Rows are points. Each copy is the shape, with its points in the same order, stretched, turned, moved and blurred by noise. Say if it was mirrored as well.
(in the rows, 128 means zero)

Shape (8 x 3):
[[101 108 110]
 [127 103 177]
 [142 105 120]
 [116 172 100]
 [106 158 103]
 [162 135 120]
 [162  86 114]
 [117 111 152]]
Copy 1 (8 x 3):
[[172 130 136]
 [121 118 207]
 [141 156 153]
 [126 129  69]
 [138 124  84]
 [112 163 132]
 [147 185 174]
 [135 121 173]]
Copy 1 is: only turned
Copy 2 (8 x 3):
[[138  96 109]
 [131 112 162]
 [109 102 114]
 [123 154  87]
 [137 140  91]
 [ 95 121 118]
 [ 95  77 127]
 [137 119 143]]
Copy 2 is: mirrored
Copy 3 (8 x 3):
[[135  90 128]
 [174 139 115]
 [128 115 100]
 [ 94 132 180]
 [105 118 167]
 [112 144 117]
 [131 112  73]
 [158 123 128]]
Copy 3 is: only turned
Copy 4 (8 x 3):
[[170 104 135]
 [150 167 111]
 [145 138 144]
 [ 95 115 130]
 [122 108 125]
 [101 160 143]
 [154 156 159]
 [156 141 114]]
Copy 4 is: mirrored

Shape (9 x 6):
[[ 85 129  72 145 122 118]
 [144  96 107 102  91 135]
 [135 158 139 145 157 108]
 [157 145 105 124  95 142]
 [ 99 147 148  96 156  83]
 [139  94 109 112 122 122]
 [ 87 134  95  99 103 165]
 [163  91 109  98 113 184]
 [147 131 161 151 123 123]]
Copy 1 (9 x 6):
[[131  94  90  89 126 153]
 [147 173 117 122 158 132]
 [111  99 143 162 125 119]
 [134 146 127 127 133  91]
 [114 133 103 192 138 150]
 [134 154 127 124 161 147]
 [143 158  92 111  99 135]
 [137 192 151 109 134 124]
 [144 117 156 160 138 118]]
Copy 1 is: mirrored
Copy 2 (9 x 6):
[[133 165 151 151  87 105]
 [178 115 145 113  88 124]
 [123 124 146 163 163 118]
 [162 139 179 125 142 129]
 [105 106 102 153 119 143]
 [168 110 127 119 104 106]
 [107 160 176 100  71 138]
 [160 123 174  62 109 113]
 [143  89 163 153 140 109]]
Copy 2 is: mirrored

Shape (12 x 8):
[[ 69 168 138 109 106 128 140 120]
 [ 69 111 118 105 142 142 115 103]
 [ 99 148 126 111 141  92 139 123]
 [136 100 153 134 121 116 183 138]
 [101 121 155 195 166 131 124  78]
 [101 135  98 108 138 117 110 114]
 [101 128 130 147 169 137 133 148]
 [ 83  94 125 114 111  86  91 127]
 [ 90 116  76 112 124 160 144 151]
 [111 140  99 120 149 142 121 104]
 [125 115 131 150  92 147 135  84]
 [151 109 153 124 133 115  93 132]]
Copy 1 (12 x 8):
[[117 148 169 157  81 115 158 159]
 [119 193 163 113 102 107 159  91]
 [111 130 124 155  85 121 139 120]
 [ 91 102 113 120 130  97  97 147]
 [128 101 156  82 105  70 158  52]
 [126 161 127 131 107 134 160  96]
 [152 134 117 115 109  83 136 111]
 [119 187 158  92 105 165 122  99]
 [131 173  99 105 117 100 159 152]
 [129 142 122 130 113 109 173  95]
 [ 97 122 161  97 145 118 157 118]
 [141 136 150 115 161 151 100 108]]
Copy 1 is: mirrored
Copy 2 (12 x 8):
[[139 167 145 158 144 161 128 154]
 [137 107 161 154 137 175 105 115]
 [156 163 124 138 154 135 103 118]
 [121 144 107 149  75 119 123  97]
 [114 115 156 170 103  57  94 140]
 [136 127 133 126 170 156 113 118]
 [152 128 107 163 118 133  78 140]
 [113 137 165  93 156 161  71  93]
 [115 118 107 169 145 203 112 127]
 [133 111 125 148 153 142 130 131]
 [ 69 112 152 137 108 111 161 127]
 [134 113 128  71 117 117 115 109]]
Copy 2 is: mirrored
